Every row gives one point. Each copy is the shape, with its points in the same order, turned, moved and blurred by noise. Is it also mirrored, or only turned?

Shape:
[[-16 -53]
 [  0 -29]
 [  3  30]
 [ 11 -27]
 [-11  24]
 [-36  14]]
Copy 1 (6 x 2):
[[-60  -4]
 [-31  -5]
 [ 28  12]
 [-25 -16]
 [ 15  27]
 [ -3  43]]
Copy 1 is: only turned
Copy 2 (6 x 2):
[[-50  35]
 [-32  11]
 [ 24   0]
 [-37   5]
 [ 21  16]
 [ 20  41]]
Copy 2 is: only turned

Shape, 9 rows:
[[ 28 -15   5  45]
 [ 28 -22  24  -4]
 [ 24  13 -16 -10]
 [-32 -21  11  24]
 [  6  16  36  41]
 [ -2 -47  26 -15]
 [ -6  12   3  43]
 [-19  23   5  -9]
 [-16 -32  14   6]]
Copy 1, 9 rows:
[[ -5 -21  23  48]
 [ -5  10  30  11]
 [ 14 -27   4  -8]
 [-30   4 -34  37]
 [ 25  10  -4  60]
 [-39  27  21   6]
 [  6 -18 -21  47]
 [ 14   3 -31  -3]
 [-31   9  -3  17]]
Copy 1 is: only turned
Copy 2 (9 x 4):
[[ 14  23 -22  25]
 [ 27 -22   2  30]
 [ 37  -9   0 -19]
 [-36  -5   4   8]
 [  6  35  24  25]
 [ -6 -48   4  34]
 [ -7  31   3  -3]
 [  2  -7  35 -24]
 [-19 -22   0  16]]
Copy 2 is: only turned

Shape:
[[  0  27  -9 -30  -1   9]
 [ -8  39  22  -2  14 -20]
 [ -7  15   2 -12   6  28]
 [  6 -10 -20  25  23  39]
 [  9 -14  -6  24  33  -6]
 [-56 -23   3  15   8  -5]
 [-38 -20  28  -8  12  -5]
 [ 19 -28 -30  28  30   7]
 [-38 -42  25  10 -19   9]
 [ 11 -15 -24  16 -14  38]]
Copy 1, 10 rows:
[[-16   6 -26  24 -12 -15]
 [ -1  38  -6  -3 -27   4]
 [ 10   2 -28  23  -1   0]
 [ 42  -1  -2  26  36 -17]
 [ 20  13  16  -9  26 -14]
 [ 47 -25  -2 -27 -23  -2]
 [ 22 -12 -18 -31 -14  19]
 [ 24  -4  23   4  46 -26]
 [ 32 -45   3 -12 -11  33]
 [ 27 -24  10  45  23 -10]]
Copy 1 is: mirrored
Copy 2, 10 rows:
[[  7  32  22  -7   3 -28]
 [  5   1  54   1  -6   1]
 [ 15  19   8 -21 -15 -15]
 [ -8  13 -23 -46  -6  15]
 [-33  -9   0 -19  -3  17]
 [-13  15  -6  21 -51  23]
 [ -8  -7   5  18 -48  -5]
 [-43   2 -23 -31   9  18]
 [  6  -7 -33  31 -43   7]
 [  7  22 -38 -21  10   4]]
Copy 2 is: only turned
Copy 3:
[[ 37  17  16   9  24  -5]
 [ 29  -2   9 -30  12 -37]
 [ 16  13  28   0  35  -1]
 [-14   3   6 -13  60  28]
 [-18 -11 -14 -19  31  -2]
 [-43  30  27 -20   4 -14]
 [-28   7  38  -1   3 -28]
 [-27  -6 -26 -14  41  28]
 [-40   8  48  -2 -11  11]
 [  0   9  14  -2  33  51]]
Copy 3 is: mirrored
Copy 4 (10 x 6):
[[ 37  20 -12  -6  -8 -33]
 [ 11   7  -7  41  -2 -45]
 [ 30  38  -1   4   3 -15]
 [  8  43  23 -15  43  -5]
 [-16  15  34  -1  26 -28]
 [-36  24  -5  10  -7  16]
 [-17  28  12  20 -29   1]
 [-12  16  40 -29  40 -19]
 [-10  17  22  14 -18  41]
 [ 29  20  18 -25  33  14]]
Copy 4 is: only turned
